Rows are points. To make a cloud, some directions were put in groups of two or more. Within a group, all points are equally far from the middle, so they leave a hole (a ring in 2 directions, a hollow ball in 3). The other directions are filled evenly. Then the cloud was stretched, turned, moved and blurred a little. Count the holes, and give their numbers of directions, smallest first.

Cloud:
[[ 26 -35  40]
 [ 10  46 -32]
 [-51  23  52]
 [-17  41   7]
 [ 26   7  28]
 [  1   5 -45]
 [  9  27 -32]
 [-12 -11  36]
 [ 67  -2 -24]
 [ 44  13  35]
 [-34  -1  -2]
 [ 19  17 -64]
 [ 37  62 -39]
 [  9 -48  30]
 [ 66 -19  38]
 [  8 -37  22]
 [-32 -30  52]
 [-72  31 -47]
 [-49 -10 -38]
 [-25  17 -35]]
Holes: 0

Cloud (27 x 4):
[[ 45  74  -8  27]
 [ 31  22 -51  43]
 [-52  36 -26 -19]
 [-27 -45 -13   9]
 [ 43 -10   4 -31]
 [-35 -37  32  -7]
 [ 38  61  41   5]
 [  2 -11  22  58]
 [-31  58   1 -32]
 [-23  16 -19 -46]
 [-23  50 -21  53]
 [ 55   4 -35  29]
 [ 44   1 -43  38]
 [ 59 -18  20 -11]
 [ 48  34 -24 -10]
 [ 54 -16  39 -12]
 [ 32   1  60 -19]
 [-23 -40 -25  15]
 [  2   9 -12 -48]
 [ 44 -26 -21  43]
 [-15 -44 -18  25]
 [ 57  -1  51   1]
 [ 45  74  -7  25]
 [-50  26  28  12]
 [-55  46  -2  10]
 [ 34 -13 -40  42]
 [ 38  59  43   5]]
Holes: 2 (2, 2)

Cloud, 83 rows:
[[-10 -14  14  -9 -33 -25 -66 -49]
 [  6  -5 -54  35 -12 -58  23 -22]
 [ 17 -31   2   7 -17 -52 -12 -37]
 [-32  -4  37  56  59 -28  19 -23]
 [ -7 -40  11  31   1  56 -32 -11]
 [-14 -44  19  29  59 -29  -8   5]
 [-22 -51  29   9  63  32  39 -24]
 [  8  72  38   2 -25 -11  28  19]
 [-68 -29  -4  46  23 -21  22 -78]
 [ -7 -13  13 -15   0 -42 -41   4]
 [-56   5  54  23  -3 -68   7  -2]
 [-46   0 -43 -52  -1  -4  14 -60]
 [-24 -80  38  31   0 -19  -2 -22]
 [-22 -82  67  30   2 -20  18 -36]
 [-24  27   0  -5   2  11  60 -49]
 [-53 -14 -34  47   7 -26  28 -57]
 [  7 -21   7   8 -12 -71   5 -67]
 [-22  -4 -25  32 -25 -68   0 -52]
 [-39  -6 -29 -51  27  49 -12 -12]
 [-34  -8  -2 -28  43   1   7  57]
 [-42  20 -48   9 -36  41  -5 -71]
 [ 46  22  35   6  25  -9   1 -58]
 [ 24  16 -13 -14 -13  24  44 -25]
 [  6  30 -17   5 -41  19  44 -13]
 [-72 -29 -14  49  16 -23  11 -72]
 [-10  35  26  66 -33  -8 -14   7]
 [-60  20  50 -15 -25 -69  21 -37]
 [-53  28 -19 -16 -29 -53  34   4]
 [-20  40 -17  -3 -12  20  51 -18]
 [-62  64  -5  16  -5  16 -43 -29]
 [-29 -45  47  70 -16 -40  11 -11]
 [-12 -59  69  45   4  12  18 -22]
 [-22  -2 -69  16  -9 -27 -26 -55]
 [-45 -31  60 -10  37  52  28 -32]
 [-31 -52  22  44  67   6  22 -31]
 [-17  51  54  -8  40 -28  76 -11]
 [-13  48   2  -5 -28  20 -69 -71]
 [-57 -28  23  58 -26 -29 -40   1]
 [ 34   1   0  32 -49 -20  32 -28]
 [-31  20  52  36  36  25 -26  12]
 [ 13 -10  54 -41  49 -62  34  21]
 [-44 -10  82   3 -23 -17  51   5]
 [-48 -14  -3  68 -58 -33 -23 -22]
 [-47 -59   8  41  46 -14  50 -16]
 [ -2 -48 -43  20  43  18  15  16]
 [-24  35  25   4 -19 -81  41  19]
 [ 26  52  -5  25 -20   0 -24 -23]
 [-28   0  -9  23 -69   6   6 -61]
 [-11 -11 -36  29 -58 -47 -17 -45]
 [ -9 -32   3 -20 -36  37  -3  23]
 [  8   2  97 -22  39  14 -33 -39]
 [-29  -2  24  24  19  39  54  32]
 [ 10  19 -38   4  28 -12 -27 -27]
 [-51  28  45   2 -12  26  35 -16]
 [-34 -31  -3  33 -18 -67  56 -61]
 [ 38 -12  56  15  56  14  -6 -20]
 [-31  53 -36 -13   2 -22  44  20]
 [ 31 -42  16  12 -14  25  10   4]
 [-64 -19 -44  50   1 -15  20 -44]
 [-39 -70  11   9  60   5   5 -57]
 [-10   2   5 -41   4  34  19 -86]
 [-49  -4  16  21 -60   1  33  -5]
 [-68   5   9  39  20 -43 -16 -36]
 [-25 -35  19 -13  49  49  29  -8]
 [ 25 -50  38  20   2  25  11  -7]
 [  6 -21  27  28  41  38 -32 -18]
 [-27 -24  27 -48  61  24  33 -16]
 [ 33  24  56 -43  -8   1  12  28]
 [-47 -13  80  19  -8 -27 -25  11]
 [-28 -22  98  -2  -1   0  50  19]
 [-40   8  92  31 -24 -52  -9 -69]
 [-20 -45  34  57 -15  26  14   5]
 [ 13  62  12  21 -15  -5 -18 -29]
 [-28 -39   1  -7  27  67 -10 -36]
 [  2  14   7  -6 -40  13 -81 -23]
 [  0  36  -9   8 -56   9  48  15]
 [ -2 -49  27  34  74  12  25 -18]
 [-25  42 -11   6  10  -5 -38 -86]
 [-61 -17 -32  61   6  53 -19 -17]
 [-42 -20  36 -59 -32  10 -31 -16]
 [-66  -3  54  -7  66  -6  -9 -11]
 [-82  26   7 -17   5 -37  23 -30]
 [ -3 -18  22  -8  49 -40 -15  11]]
Holes: 3 (2, 2, 2)

Cloud:
[[-37  14  20  -2  60  24 -37 -17   0]
 [ 11   0  44 -21 -24  17 -43 -57 -35]
 [  7  29  58  90 -25   3 -28 -11  29]
 [ -3 -19  73 -55  10  -9   3 -47   6]
 [ 11  38 -28  29  27  39 -62  17  27]
 [ 54 -15  29   5 -13   2  34  29  -6]
 [ 35  59 -28 -33  15   3 -55  39   8]
 [  1 -24  21 -23 -12  36  21 -23  52]
 [ 33  33 -23  28 -15  15 -65 -23 -21]
 [-17  39 -34 -40   5  40  15  53  36]
 [-33   0  42 -79  -4 -20  12 -45  -5]
 [-29  10   2  48 -29  24 -98  64  22]
 [ 33  -9  10   5  -5  59   9 -14  58]
 [ 17  15 -49 -12  46  16  26  -2 -38]
 [ 29 -33  64   0 -17  17 -26 -35 -39]
 [ 75  34  20  11 -59  -4  30 -45  26]
 [  9  24  43  -9  40 -56 -83  11 -27]
 [ 26  59 -47 -16 -12  21  23  57  20]
 [ 47  23 -10 -78 -46  10   8 -13  27]
 [-52   2  55 -59  19  10 -12 -25 -26]
 [-24  48  31  10   6 -39  16  22   8]
 [ 24 -24  22  38  -5 -38 -32  -8 -22]
 [ 37 -11  35  34  10  15   5  47 -20]
 [  2   2   6  -1  30  18  79   4  15]
 [ 42  44  10 -18 -13  -5 -27 -47  40]
 [ 21  41 -25  -7  20  -6 -55 -33  10]
 [  2  22  36  47   3 -35 -23 -55 -33]
 [ 94  27   2  10  -2   9  25  31  37]
 [-32  11  46   8  -6 -38 -40 -75 -29]
 [ 15  -2 -13 -96 -15 -21  30  -7  15]
 [ 46  11 -27 -50  38 -29  37   2  -4]
 [-10   8  44 -14  15  25  25  48  40]
 [-39  10  46  82   3  10   1  -9  -6]
 [-23  10  13  -9 -47  51  -8   6  32]
 [ 11  29  15   2 -51  13 -35  19 -28]
 [  3   3  10 -40  67   9  33  25   4]
 [ 21  19  53   7 -35  10  87 -66  10]
 [-37  10  39 -23   4  45 -80  40  30]
 [-56 -18  22  13 -49  16  29  -7 -26]
 [ 59  35 -21   6  20  14 -40  54  38]
 [ 43  28 -66 -79  18   2  13  35  21]
 [-34 -17  18 -31  -2  20   4  32  35]
 [-18  26  38  -5  14 -15 -84 -52   4]
 [ 83  22  13 -36  30  38 -18 -34  27]
 [ 24  -8  18 -63 -23   0  94   8  -9]
 [ 26 -25  68 -36 -14 -27 -16 -49  22]
 [ 45  -9  -5  11 -10  53 -43  51 -25]
 [ 39 -26 -20 -62  -2  62 -10 -30   5]
 [-34  42  61  31  -2  46 -47  23 -17]
 [ 26  19   6  16  45  69   1 -14 -16]
 [ 41  22 -45 -49  -2  59  21  72  22]
 [-11  23   2  17  26  -5  64 -32  14]
 [ 16  37 -15  -2  42  67  53   1 -25]
 [-44   5 -33 -42  -7  61 -26  -6  -2]
 [ 59  24  60 -50  -1   2  40 -61 -36]
 [ 40  40 -33 -10  47  21 -22 -18  24]
 [-85   0  25  15  17 -16 -43  -9 -25]
 [  8  49  50  74 -28   9 -53   7  23]
 [-46 -10  65  45 -17   4 -54 -27  47]
 [ 29   0  43 -16 -45  24  78 -41  32]
 [ 56 -30  24  -8 -32  19  44  -7  32]
 [-49 -25 -23 -11  35  34  48 -22  -6]
 [ -5 -42  61 -13  34  45 -63 -12 -17]
 [-26  30  40 -55   3  -4 -66 -12 -32]
 [-69  13  49  27 -28  -3  13 -24 -28]
 [-47  22  62  16  36   0 -86 -34 -16]
 [ 25 -17 -35 -21 -39   8   4  29  29]
 [ 77  50  10 -20  -4  44  40 -27  46]
 [ 31   2  86   9 -12 -29 -54 -50 -42]
 [ 43  38  52  34   1  31 -22 -45 -17]
 [  2  -9  65 -11 -12  52 -17  35 -31]
 [ -4 -19  49 -20   2  -1 -39 -76  23]
 [ 58   0  55  -6 -27   9 -15  25 -36]
 [ 33  52  31 -33  32  41   1 -45  -6]
 [ 26 -43  38   6 -29   1 -41  33  30]
 [  0  14 -39  47 -16  30  46  34  13]
 [-43 -11  45 -38  40  35 -31 -18  -5]
 [-49 -21  57 -12  37  17 -38 -17  17]
 [ 13 -15  52  19 -20  26  60 -36  27]
 [ 14  27 -34  -6   5  -6 -82 -13  -1]
 [ 99  11 -19  21 -21  41 -20  -3   0]
 [  7  45  53 -12 -20   0 -49 -29 -38]
 [  3   1  54  -6  -2 -58 -68 -55 -18]
 [-30  56   4 -32  41   9   1  25 -45]
 [-56 -47  45  -2  15  10 -47  18 -30]
 [ 42  45  -3 -56  28 -41   3 -46 -22]
 [-46  18 111  12 -28 -27 -10 -10  -2]
 [ -4 -23   0  33  16  32   9  15  46]
 [ 63  -1 -38 -45   9  72  52 -17  51]
 [ -4  22 -36  12  -1  62  -9  62  29]
 [ 81  -3  15  21  12  57 -56 -25   9]
 [-47 -20  56 -24  57  30 -58  25 -13]
 [-31  35  -6 -14  34  -7 -67  34  22]
 [-16  35 -11  -7  -2 -22 -64   2  26]]
Holes: 2 (3, 4)
